Each row of a before or after table is a point. The points were changed in one or more steps. Then noise was added and the rows were shuffled. The steps act on how far a point lies along the listed directions, d1 being the first. What was done? A step turns or swaps two directions, mirrors them in a line or flattens them onto one, adds a multiple of one to another, or multiplies one. Angles are multiples of 10 degrees, from the lower direction toward the higher: turns from -170 to 170, lines from 10 to 170 but not 90. Use the fewest steps. Two steps may share a direction if one is a turn and the other turns, adds or multiplies; they go together, in the order done. Otherwise the lowest direction goes first.

Directions:
(1): [18 44]
(2): [ 44 -18]
Before, 14 rows:
[[  4  37]
 [-14  26]
 [ -7 -39]
 [ 39  19]
 [-21 -40]
 [  9 -65]
 [ 16  33]
 [-29 -29]
 [-45  60]
 [ 10 -50]
 [-35  56]
 [  8  46]
 [-39 -12]
 [-19  54]]
After (14 x 2):
[[ 11  46]
 [-29  52]
 [ -2 -62]
 [ -9 -39]
 [  5  38]
 [ 33  25]
 [ 15  37]
 [-31 -15]
 [-28 -32]
 [-21  52]
 [ -9  22]
 [ -8  49]
 [  1 -48]
 [-20 -41]]
Steps: multiply d2 by 0.7

Directions:
(1): [-28  16   3  58]
(2): [ -1 -50 -42  15]
(3): [-39 -35  40 -11]
(4): [ 46 -22  34  27]
Before:
[[  0 -11  62  43]
 [  2  11 -46 -32]
 [-40   5  65  56]
 [ 27  -8 -37   2]
 [  5  28 -45  36]
 [  1 -18 -13   7]
 [ 15  14  45   9]
 [-29  -5  40  10]]
After (8 x 4):
[[ 63   5 -34  20]
 [ -2 -16 -12   4]
 [  5   6 -41  53]
 [ 15 -32  82 -62]
 [ 11   8 -51  14]
 [ -2  -3  50 -76]
 [ -7  33  33 -48]
 [-14 -24  50 -24]]
Steps: add -0.5 times d4 to d2; turn d1 and d4 by 130 degrees; multiply d3 by 1.3

Directions:
(1): [ 28 -40 -27 -17 -50 -29]
(2): [  9 -18  61  23   5 -45]
(3): [-50  10  17  18 -58  11]
(4): [ 21  14 -30  72  -4  -6]
(5): [ 41 -18  30   8 -16  59]
(6): [ 35  64  13 -20 -24 -15]
Before (13 x 6):
[[ -2  47  -1  27 -27 -26]
 [  9  10   0  31 -57 -21]
 [-17  23  13  19 -58  -2]
 [ 66   8  -9 -65 -16 -19]
 [-13  52   4 -35 -31  -3]
 [ 28  14  33 -30 -16 -21]
 [-16  15   3  55 -71  18]
 [-11  13 -29  28 -72 -19]
 [ -9  -6   3  33  61  40]
 [-41  13  10  22  38  55]
 [ -9  -5  17 -37   5 -22]
 [-28  -7 -22  40  21  24]
 [-23 -14   0  22  46  36]]
After:
[[ 13  66 -13  17 -44 -16]
 [  1  39 -16   2 -65  23]
 [-32 -37  -3  29  57  32]
 [ 71  36  19 -64 -20 -47]
 [-17 -29   7  40  68  27]
 [  8  20 -33  36 -73  44]
 [  9  20 -60   8 -69  -2]
 [-17   5  26 -29   6 -19]
 [ 17  16 -15  15 -72  -5]
 [  9  82  -2 -46 -21   2]
 [-40  -7   2  23  57  55]
 [-29 -33 -34  40  34  22]
 [ 29  44  43 -35 -33 -17]]
Steps: add 0.3 times d4 to d1; turn d2 and d3 by 40 degrees; add 0.3 times d3 to d5; multiply d6 by 1.6
